Rows are points. Two turns around zero, p and q, are shown by what they do to some points. Where does a point land after both, in the order given? Backwards means that the second turn is done in reverse. Each puzzle has new turns, and all numbers are rounded.

Turn p:
[-1.0, 1.1] -> [-1.5, -0.1]
[4.3, 2.7] -> [0.5, 5.1]
[-3.3, -3.8] -> [1.0, -4.9]
Turn q:
[-2.6, 2.8] -> [-0.7, -3.8]
[1.7, 2.8] -> [-3.3, -0.3]
[2.6, 0.3] -> [-1.8, 1.9]
[-1.6, -6.0] -> [5.8, 2.3]
Where do these land?
q, then p: [0.3, 4.4] -> [-0.4, -4.4]
p, then q: [-0.3, -1.3] -> [0.3, 1.3]
p, then q backwards: [-2.0, -0.7] -> [-1.2, 1.7]
q, then p: [-4.2, -2.7] -> [4.2, 2.6]
q, then p: [6.2, 0.3] -> [-6.2, -0.2]

Turn p:
[2.9, 2.4, -11.2, -0.4] -> [9.4, 1.3, -6.8, 2.0]
[3.2, -1.0, 1.6, 1.5] -> [-3.1, -0.3, -2.3, 1.0]
[1.8, 2.5, 3.4, -1.1] -> [-2.1, -4.0, -0.2, -1.1]
[-1.7, 0.9, -2.5, 1.0] -> [2.8, 0.7, 0.7, 1.5]
[-1.2, -2.5, 3.3, -2.5] -> [-2.8, 1.0, 2.0, -3.5]
[-3.6, -1.7, 2.1, 0.6] -> [-1.4, 1.6, 4.0, -0.2]
[-1.4, -0.6, 3.3, 0.9] -> [-2.7, -0.3, 2.6, 0.2]
Turn q:
[-4.8, 0.8, -4.9, -2.2] -> [4.7, 0.3, 3.7, -4.1]
[-0.9, 1.9, 2.8, 0.9] -> [0.0, -0.9, -3.4, -0.7]
[0.8, -2.1, 0.8, 4.6] -> [0.7, 2.4, -1.9, 4.1]
[1.8, -1.5, 2.0, -1.7] -> [-2.2, -2.2, 0.4, 1.5]
[1.1, -0.7, 4.3, -4.2] -> [-2.9, -5.4, -0.4, 0.3]
[3.4, 1.6, 3.5, 2.3] -> [-3.6, 0.8, -4.0, 1.4]
[-1.4, -0.1, -8.5, 0.4] -> [3.3, 5.1, 5.7, -2.4]
Where do these land?
p, then q backwards: [-2.3, 1.0, -2.3, -3.7] -> [-4.1, 1.3, -2.5, -0.7]
p, then q backwards: [-1.7, 2.7, 4.3, -4.3] -> [-1.0, 1.5, -0.7, -6.6]
q, then p: [-2.5, -0.4, -1.1, 1.3] -> [-0.6, -1.4, -2.7, 0.2]
p, then q: [2.5, 2.4, -3.0, 2.8] -> [0.0, 4.7, 1.0, 2.3]
p, then q: [4.0, -5.7, 2.1, 3.8] -> [6.1, 2.6, -1.5, -4.5]

Turn p:
[0.9, 4.1, -1.1, 1.3, 5.1, 2.5, 2.1, -3.6] -> [4.7, -3.0, 1.9, -3.5, 3.1, 1.2, -2.3, -2.8]
[1.4, -1.0, 2.2, -3.6, 2.8, 2.5, 5.0, -2.4] -> [0.5, -5.2, -0.2, 2.1, 0.6, -0.8, -5.1, -2.6]
[4.6, -0.9, -1.9, 2.4, 0.8, 0.1, 4.2, 0.9] -> [-0.5, -0.5, 4.7, 2.5, 2.7, 3.1, -2.1, 0.3]
[-3.1, 0.3, 1.3, -2.5, -1.8, -2.2, 1.4, -2.5] -> [0.8, -1.6, -1.8, -0.7, -4.1, -1.5, -1.8, 2.2]
[3.7, 2.1, 1.3, -3.7, -3.2, 2.7, 0.7, 1.8] -> [1.0, -2.1, -1.2, 5.2, -1.7, 2.4, 2.1, -2.7]
[3.9, -4.1, 3.1, 5.7, 4.9, -6.5, -1.7, -1.9] -> [-6.1, 0.6, 8.8, -4.7, 0.2, -3.0, -0.5, -0.8]
[-2.5, -4.8, -3.9, -3.1, 2.1, 2.2, -3.5, 0.5] -> [-4.4, 0.2, -6.2, -1.8, 3.9, 0.2, -0.3, 0.6]
[-2.3, 1.5, -3.4, 1.8, 0.4, 0.0, -3.2, -1.4] -> [1.2, 2.1, -1.6, -4.4, 1.0, 1.5, 1.4, 1.1]
[1.3, -3.4, 2.7, -3.0, -3.3, -6.0, -0.4, 5.6] -> [-5.5, -0.7, 1.2, 5.1, -3.2, -2.9, 3.8, 4.1]
[-3.5, 2.0, 0.6, 1.1, -4.2, 2.3, -1.6, -1.4] -> [3.2, 3.8, -3.1, -0.6, -3.2, 0.4, 0.1, -0.6]
[-4.4, 4.2, -0.8, 3.7, -3.4, 2.4, -3.1, 4.4] -> [5.1, 6.6, -2.3, 0.6, 0.6, -0.7, 4.5, 1.0]
Turn q:
[-1.3, 3.5, -3.6, -3.2, -1.9, -4.0, -0.2, 3.8] -> [3.0, -0.2, 4.5, -3.0, -5.3, -0.9, -1.8, 1.2]
[1.7, -3.7, 0.7, -1.9, 3.7, 5.0, 1.6, -2.2] -> [-6.4, 0.7, -3.0, 3.7, 1.0, 0.2, -1.3, -0.5]
[3.6, -0.2, -2.4, -0.1, -4.7, -0.8, -0.6, 1.8] -> [1.4, -2.2, 4.0, 0.5, -1.8, 1.7, 1.0, -3.8]
[-1.7, -3.2, 8.1, 4.8, 2.1, 4.8, 3.7, 2.0] -> [-0.9, -0.2, -1.8, 4.2, 10.4, -3.0, -2.4, 1.4]
[2.0, 3.0, 0.4, -3.2, 1.8, 1.3, 5.9, -4.4] -> [-5.2, 5.1, -0.4, -2.0, -0.6, -4.0, 0.0, -3.1]
[-3.8, 0.7, 3.0, -1.2, -2.0, -1.4, -3.3, -0.7] -> [2.5, -1.4, -2.0, -4.3, 1.3, 2.0, -2.2, 1.1]
[-3.1, -0.4, -2.7, 1.4, -2.1, -2.0, -0.3, -0.3] -> [4.6, 1.0, -0.9, 0.3, -2.0, 0.8, -0.4, -0.3]
[3.7, -3.6, -0.6, 0.2, 5.8, -2.3, -2.7, -3.8] -> [-3.9, -3.0, -5.0, 1.4, -2.5, -0.7, 5.2, 1.5]
[-1.0, 3.9, -2.9, 3.2, -2.7, -0.5, -4.1, 3.7] -> [4.9, 0.3, 4.7, -0.7, -0.6, 4.0, 1.9, 2.5]
Where do these land?
q, then p: [1.0, -2.6, 2.1, 3.2, -0.5, 0.4, -1.3, -0.7] -> [-1.0, -0.2, 1.4, -1.0, 3.4, 0.6, -3.0, -0.1]
q, then p: [1.1, 3.3, -1.6, -0.5, 3.7, -3.1, 2.1, 1.8] -> [0.6, -0.6, 1.8, 3.1, -3.3, -2.4, 1.9, 3.5]
q, then p backwards: [2.9, 7.2, 0.3, 0.2, 1.8, 0.8, -0.2, 0.6] -> [1.3, -0.5, -1.1, 4.9, 1.1, -4.8, -3.4, 1.3]
q, then p: [-3.0, -1.4, 0.1, 3.3, 1.9, 6.6, 2.8, 3.0] -> [2.9, 3.4, 3.7, -3.3, 4.2, -2.5, 3.6, -2.0]
p, then q: [3.4, -0.6, -1.1, -0.6, 1.4, 1.3, 2.7, -4.4] -> [-2.4, -1.7, -3.4, 0.6, 1.6, 4.5, -0.9, 0.1]
q, then p: [2.9, -2.1, -1.3, 2.9, -9.4, 3.4, -1.8, 1.5] -> [-0.6, 0.6, 1.4, -2.3, -0.3, 0.9, -5.7, -9.3]
q, then p: [1.5, -1.2, 2.3, -4.8, 0.7, -2.1, 1.7, -0.6] -> [-2.9, -0.2, -3.0, -2.2, -2.5, -0.9, -0.1, 3.3]
p, then q: [-10.5, -1.4, -0.1, 1.6, -1.7, -5.1, -2.5, -2.3] -> [2.8, -2.8, 7.8, -4.6, -6.8, -0.5, -3.2, 0.6]
q, then p backwards: [0.7, -1.2, -0.6, -5.1, 2.2, -2.3, -3.4, 1.0] -> [-0.1, -1.1, -0.1, -3.8, -0.9, -4.4, 0.2, -3.9]
